Each row of a before or after table is a point. One or more steps were done to the points. Then noise was added and the rows were shuffled. The steps act on how far a point lies along the listed directions, d1 being the first. Write out the steps. A step turns or swaps two directions, mirrors them in a line or flattens them onto one, adds a multiple of one to another, or multiplies one. Angles are multiples of 10 degrees, from the lower direction toward the higher: turns from -170 to 170, lines from 10 to 170 but not 90. Use the fewest steps. Two steps may share a direction if one is a turn and the other turns, adds or multiplies; they go together, in the order done. Otherwise the lowest direction goes first.

Directions:
(1): [-54   5 -42]
(2): [ 38 -25 -52]
(3): [ 20  64 -17]
Before:
[[ -8 -38  27]
 [ 63 -13 -10]
 [-85  47  76]
 [-93 -20  40]
 [ 18 -65  27]
 [ 37   1 -50]
 [ 89 -44   5]
 [ -5   7   1]
 [-15 -28   9]
 [ 16 -25  -8]
 [  9 -71  -5]
 [ 70  22   8]
 [ 40  17  15]
 [-13 -54 -26]]
After, 14 rows:
[[-61  27  28]
 [ 17  53  52]
 [  3  -1  -6]
 [  8  64 -18]
 [ 19 -16  41]
 [  9 -11  55]
 [-21  59 -27]
 [ 35  26 -12]
 [ 80 -84 -52]
 [ 47  58  -8]
 [ 51 -10 -79]
 [-10  24  48]
 [ -6  29   3]
 [ 10  20 -22]]
Steps: add 0.5 times d2 to d1; turn d2 and d3 by 160 degrees

Directions:
(1): [-12  55 -38 -41]
(2): [ 63  27  37 -17]
(3): [-37 -12  48 -50]
Before, 13 rows:
[[ 45  26  21 -12]
 [ -9 -14 -31  16]
 [-31  -9 -29   7]
 [ -9 -32 -30  17]
 [-26  -2  12 -27]
 [-31  -3 -33  11]
 [-29 -21  -3  47]
 [-35   0 -11  -9]
 [-51 -22   7 -29]
 [  4 -23  14  14]
 [ 81 -23  67  32]
 [-33 -12 -21  11]
 [-30   7 -26  13]]
After, 13 rows:
[[-10 -17  23  -9]
 [-33 -20 -15 -24]
 [-15  -8 -23  23]
 [ 44  27  21 -12]
 [-34 -10 -20   8]
 [-32   7 -25  10]
 [ -8 -42 -18  43]
 [-31 -10 -29   5]
 [-57  -8  14   0]
 [  9 -18  -9  33]
 [-35  -1 -30   5]
 [ 32  -1  96 -49]
 [-29  -5 -19 -17]]
Steps: mirror d1 and d3 in the line at 150 degrees

Directions:
(1): [-95   3  -4   3   0   0]
(2): [  1  22 -25 -40   1  80]
(3): [  0  -8 -52 -64   5 -46]
(4): [ -2  47  55 -36  48 -15]
(5): [ -1 -56  -8   8  74  16]
Before (8 x 6):
[[-25   9 -46   5  -5  61]
 [-40  44  61  64 -11  33]
 [-51   4  23  53 -32  -5]
 [ 14  28 -33  13 -48  29]
 [ 58  -5  35  18  66   1]
 [ 39  -3 -11 -33  41 -14]
 [  2  21  59  23  28  12]
 [-22  -5  33  76 -44   8]]
After (8 x 6):
[[   0   38   52   26  -16 -100]
 [  70  -24   -8   40    1  -14]
 [ -43   13   50   34    8  -30]
 [  46    3  -28   -9   -5   34]
 [  40   20   36   11  -21  -50]
 [ -44  -19   38   58    5  -43]
 [ -29   -5  -42    5   -6  -22]
 [ -42  -13  -49  -24   49  -35]]
Steps: add -1 times d4 to d5; turn d1 and d4 by 60 degrees; swap d2 and d3

Directions:
(1): [-28  27 -19 -31   1 -55 -74  34]
(2): [-40  10 -12  -2 -95  12  -6 -38]
(3): [-16 -12 -43 -77   8  59  14  27]
(4): [ 60 -77 -15  -4 -39 -13 -28  19]
(5): [-18 -28 -76  10  33 -32   8 -59]
Before (11 x 8):
[[ 64 -24  16 -31  43  50  69   5]
 [ -1 -24   3 -11 -32   9 -18   6]
 [ 53 -17  38  21  13  40  33  40]
 [  5  -1  -4  12  12  -5  -1   2]
 [ 11  43  65  40 -20   1 -18  35]
 [-41  30  15  54   0 -73 -30 -61]
 [-43  78  10   7  15 -37   9 -13]
 [-33  70  17  -9 -17 -19  -9  -3]
 [-20  62  -8 -20  56  -7  11   5]
 [ 57 -20   5  63  62 -63   6 -38]
 [ 51 -15   6  61  62  10  54 -48]]
After, 11 rows:
[[  0   1  -6   4  13  -7  -4   3]
 [ 62 -44 -27 -30   4 -14 -17  27]
 [ 44  25  91  95 -34 -37 -31  16]
 [-11  64   0 -67  63 -40 -39  42]
 [ 21 -53  -3  41 -33 -28  -4 -54]
 [ 56 -34  19  22 -63 -13  -3  -8]
 [-23   7  19   7 -11  23  17 -13]
 [ -7  65  49  29  37 -35 -33  51]
 [  7  22 -16  13  85 -56 -11 -16]
 [ 62 -53  -9   9 -47 -38  -6   4]
 [-11  40 -39 -17  72 -62 -67  14]]
Steps: add 0.3 times d2 to d1; turn d1 and d4 by 160 degrees; add 1 times d5 to d3

Directions:
(1): [  8  41 -45 -20  66  37  14  31 -30]
(2): [-26  11  -5  43  -4 -16  95   3   8]
(3): [-50  19  19 -26 -14 -53 -11  59 -40]
(4): [-67   9  48 -17  37  37  -5 -10  46]
(5): [ 39  18  69 -17  34 -23  23 -37 -39]
(6): [ 26  -6  31  70  38 -10 -26  53  20]
Before:
[[ -8 -22  44  14  42  -2  18  42  10]
 [ -3 -58  25  78 -22 -20  -5  -1  84]
 [ 20  16 -80 -32 -19 -17  24  -2 -57]
 [-14  22 -14 -82 -22 -21 -39 -10 -69]
 [-38 -24  17  44  31   5  20  55  40]
 [-17 -12  43  54  30 -23   4  12  71]
 [  7 -10  72  31  53   4  45 -33  62]
 [ 30 -10  95  42  19 -28  16  35   5]
 [ 64  18 -54 -41  -3 -14 -26  48 -84]
 [ 37  25 -58 -70  25  53 -67 -22 -39]]
After (10 x 9):
[[ 34 -17 -17  22 -18 -47  36 -28  12]
 [ 22 -26   6  -6   9 -16  43  23 -30]
 [-73  28  42 -13  25   0 -15  19  -1]
 [ 29 -70 -13  26 -60 -19  -4 -51  52]
 [ 51 -11  63  -9 -10 -39  24  -8 -25]
 [-10   4 -19 -45  26  13 -71  30 -15]
 [-67  42   1  -9  74  68  14  11  21]
 [ 19 -22 -35   8 -20 -25  25  25 -20]
 [ 76 -16   7  34  -4 -45  67 -50   0]
 [-47  31  25 -71  56  42 -53  42 -11]]
Steps: add 0.3 times d1 to d3; turn d2 and d4 by -110 degrees; flatten d5 and d6 onto the line at 10 degrees

Directions:
(1): [-34   9  89  49  37 -41 -19 -32  -3 -37   9]
(2): [-10 -14 -20  33 -29 -34  23  27 -78   0  79]
Before, 10 rows:
[[ 25  29  18 -74  24  60 -31 -24  83  -5 -83]
 [-13   9  10   2  23   9 -23 -31  -1 -30 -25]
 [-17  12  82  47  47 -17 -17 -41  -5 -41  11]
 [ -6   3  41  -9  28   1  -3 -51  39  -9 -56]
 [ 24  17  -4 -61  25  49 -16 -18  95  13 -92]
 [-28  -3  88  18  48 -14 -45 -22  90 -41 -47]
 [  8  21 -17 -58   4  49 -28 -39  72  27 -91]
 [-45   7  62  33  22 -34 -29 -15   6 -38  16]
 [ -2 -12 -44  -8 -16   9  30   8   6   2  34]
 [-29 -14   3  13  10   6  25   0   9 -10  13]]
After:
[[ 31  14 -39 -70 -18  52  -3  10  23  12 -23]
 [-10   3 -11   2   7   6 -14 -18 -24 -24  -3]
 [ -1  -9  -3  -6  -2  -5  17 -24  -8   5 -12]
 [ -6  -4 -20  -9  -1  13  20  -7  32  -5  11]
 [ 30   2 -58 -57 -12  42   9  15  40  29 -37]
 [-42   1  39  34   6 -37 -18   0 -18 -30  41]
 [-29 -14   3  13  11   5  24  -2  10  -9  11]
 [-19 -20  17  22   0 -23 -12  20  17 -22  27]
 [ 14   8 -60 -55 -27  42  -8 -11  24  39 -44]
 [-13   5  51  48  24 -23  -3 -21 -40 -33  45]]
Steps: flatten d1 and d2 onto the line at 30 degrees

Directions:
(1): [ 31  17 -39 -32  63  -3 -73   8 -15  62  21  13]
(2): [ 13  48  24  -5  37  73  66  12 -15  40 -38  18]
(3): [  9  40 -43  36  -7  24 -36  56 -20 -69 -28  46]
(4): [-36   5 -51 -16  35  42   9  14   3 -34  18 -95]
Before (9 x 12):
[[-21  14 -29  -1   1  22 -14  11 -12 -72   5 -24]
 [ 50  47   2   0  29  35  10  45 -29  62 -23  65]
 [ 13  14 -18  19  21  -8 -25   2 -14  20 -28  38]
 [-19  37   9  -3  21  95  60  13 -21   1 -23 -34]
 [ 17 -13  67 -26 -15 -22  68 -25  30  43  -6  10]
 [ 10   5  24   4 -39 -17 -23  -4  22   1  -1  38]
 [ -3 -19 -19 -44  51   4 -25   5  -1  44  21 -59]
 [ 10 -20 -12  -2  17 -39 -29 -31   7  47  25  -2]
 [-26  14  15   6   0  52  50  13   9 -20 -21   3]]
After:
[[-22   4   7 -25  -2  16  12 -15  30   4  20 -54]
 [-12  -6 -15  44 -64  -9 -53  31 -12 -79  -5  45]
 [ 10 -20 -75 -12  23 -30 -79  33  -2 -18  50 -45]
 [-33 -11   1  25 -43  -7  -1  15  15 -69 -13  15]
 [ -1  43   3   2   2  46  22  17 -23 -33 -25  28]
 [ -5 -45  32 -13 -52 -81  15 -28  40 -15  22 -16]
 [-13  -3 -46  -3  34   6 -32  -1  -1  13   8 -32]
 [ 16  -5  -2  -7  40 -12 -13 -26  -3  81  20  11]
 [ 51   1   6 -20  24 -18 -59  21 -27  64  -8  65]]
Steps: multiply d1 by 1.3; turn d3 and d4 by 130 degrees; turn d2 and d3 by 150 degrees

Directions:
(1): [ 66  19 -29 -34  -5 -24   9  20  19 -13 -67  21 -41  29]
(2): [-40 -39  17   3 -66 -50 -35  -3 -40  12 -19   8 -35  31]
(3): [ 17  53   7  -7 -16  17  -3 -34 -38  16  34  38 -67 -47]
(4): [ 35 -12   1  42 -50   1  69  41 -17  -6  39  35  18  20]
(5): [ 19 -37   7 -67  39 -54   2   1 -29 -32  49  26  13  -6]
(6): [ 31  -6  95  -8  -1  -8   9 -33  49  39   3   9   1  22]
Before:
[[ 92  30  29 -31   5  12  23   7  30   8   7  86 -53 -26]
 [-25  38 -13  50 -49  12 -39  -6  38  32 -77 -39 -16  -9]
 [-95  63 -89  41   0  79 -67 -11 -39  19 -52 -28 -43 -31]
 [-55 -33  32 -14 -28  -7 -48 -13  -4  17 -18  -2  -7  -4]
 [ 76  30  12 -93  46 -40   4  -9  21 -16 -34  46 -68   3]
 [ 76   0 -22 -29   1 -44  17  27   3 -30 -38  26  -3 -11]
 [ 92  19   2 -41 -16  -1  55 -11  -9 -19  15  60 -46  21]
 [-19  11  13  67  41  54  -4 -17  34  20  -1 -39  30   0]]
After (8 x 14):
[[-29   6  50  52 -13  20  -8 -35  -1  26  31 -14  30 -59]
 [ -5 -58  24 -52  10 -90 -27   3 -17 -34  35   5  38 -12]
 [-37  31  -9  38  40  94  20 -43  13  -3  42 -29  38 -39]
 [ 51 -17 -25  -5   4 -47  23  26 -42 -31  15  54 -33  18]
 [-25 -46 -17 -35 -11 -20 -42  15  10 -11 -60  -7   6  14]
 [-30  14 -21  43  39  91   9  27  16 -11  51   8  46 -68]
 [-87  -2   9  91  -8  75  27  19   8   9  46 -39  68 -12]
 [ 58 -73  73 -68  42 -62  31  17  49  -5   9  40  55  86]]
Steps: turn d1 and d6 by 170 degrees; turn d2 and d4 by -120 degrees; turn d2 and d3 by 120 degrees; multiply d5 by -1

Directions:
(1): [-17  17   4  68  73 -27   4 -47   4 -51  23  33  20  -8 -25  12 -48  -1]
(2): [-24  41 -25  25 -11 -40  51   4 -40  71 -31  17 -14  22  41  -1 -48 -28]
(3): [-29 -16   2  43 -23 -35 -20 -17  33  24  37  -3 -19  74 -31   7  59 -51]
(4): [-19 -11  -9 -42 -33 -16  59 -45 -12  -9 -11  20  50  51 -50  -1   2  61]
(5): [ 25  -9  -8  11 -13  16 -28   7 -24 -25 -95  -3  29  17 -50  37 -15 -61]
(6): [-23 -63  10  32  12  48  37 -38 -23  50   6 -63   5 -39 -33 -17 -10 -14]
Before, 14 rows:
[[  0  -3  -9  10  -4  -8 -11 -19  -2 -39 -46   6  24  27 -52  40  -6 -24]
 [-12 -35   2  -5  -6  38  -5 -19 -25   5 -18 -28  17   8 -52   7  14  -7]
 [ 13 -27  14 -37  -4  40 -20  16  15  -2  22  -9  -8 -43  18 -10  14  24]
 [  5  -1 -10   3  29  21 -27  30   3  39  -5 -32 -30 -36  43 -20   6 -48]
 [ 23  -3  12 -87 -45  -5  -9  26  14  -8  12   7  -6  10  17 -10  44  51]
 [-26 -10  -3   5  17   3  12 -13  -1  34  17 -39 -28 -13  17 -23  17 -23]
 [ 48 -11  15 -25  -5   8 -49   9  11 -94 -21  47  27  17 -45  29  21  24]
 [ -6  10   7 -21  18 -16 -37   2  16 -60  23  25  19  -7  -3 -11  31  27]
 [-22  -6   2  26  19 -30 -56 -21  43 -46  51  10 -19  66 -44   5  57 -20]
 [-12 -33  35  31  40  10  15 -37  23 -17  78 -16  -1  -9 -30  -9  14  38]
 [-20 -43  -3   1 -33 -27  41 -29  -8  67   8  -9   4  46 -18  -1  13   1]
 [ 14  11  -5  16  -1  -1 -28  10  -1 -27 -48  -1  45  27 -33  29 -14 -18]
 [ 10 -18  20   8 -28   9 -33  27  30  38  38 -49 -37  23  22  -6  57 -45]
 [ 12 -16  25   2  29  12 -16 -13  -1 -56  -5   6  18 -30 -46  20  -3   5]]
After, 14 rows:
[[ 52   1  18  31   2   5 -97  46  18 -59 -28  28 -20  12 -11  38  30 -56]
 [-11 -58  19 -26  -6  -5  35 -33  25  25  70 -14  14   8  -8 -23  30  65]
 [-34  -1  -8 -16  16  -1  49 -26 -11  32  30 -27 -15 -26  26 -32   2  13]
 [ 14  -5   3   3  12  29 -24  29  -5  13 -18  -1 -11 -47  27   8 -18 -23]
 [ 48   5  12 -47  -4  14 -48  39   1 -41 -38   9  -6 -30  16  11   2   4]
 [ 14  23  -1  -6  25  -7 -61  32  -3 -48 -24  16   6 -33  17  -1   3 -19]
 [ -2   5  -1  32 -10 -13 -45   5  25  -6  -6  -5  23  58 -28  20  22 -33]
 [ 10 -13  35  19  47  28   7   2   6   7  59 -22 -24 -66  30 -14 -13  31]
 [-29 -32   7  21  10  24 -14 -16   7  18  56 -36 -18   7 -26 -11  40 -11]
 [-20  15 -27   5  21 -12  31   3 -21  68 -16  -4 -11   3  36 -18 -19 -33]
 [-11  -9  -5  20  -3 -22 -30 -17  31 -18  21  -2 -11  35 -31  27  41 -33]
 [  5  -5  23  32  18   6 -36  13   3 -14   6  -7 -21 -26 -11  22  13 -43]
 [ -3  13  15   9  -4 -14  22  12   4  61  53 -23 -38  -4  67 -27  -4   3]
 [-15  29   1   8  34 -16 -34  14  27  -9  69   7 -52  -8  41 -24  22  13]]
Steps: multiply d1 by 0.4; turn d2 and d4 by 70 degrees; add 0.7 times d6 to d3; turn d3 and d5 by -70 degrees
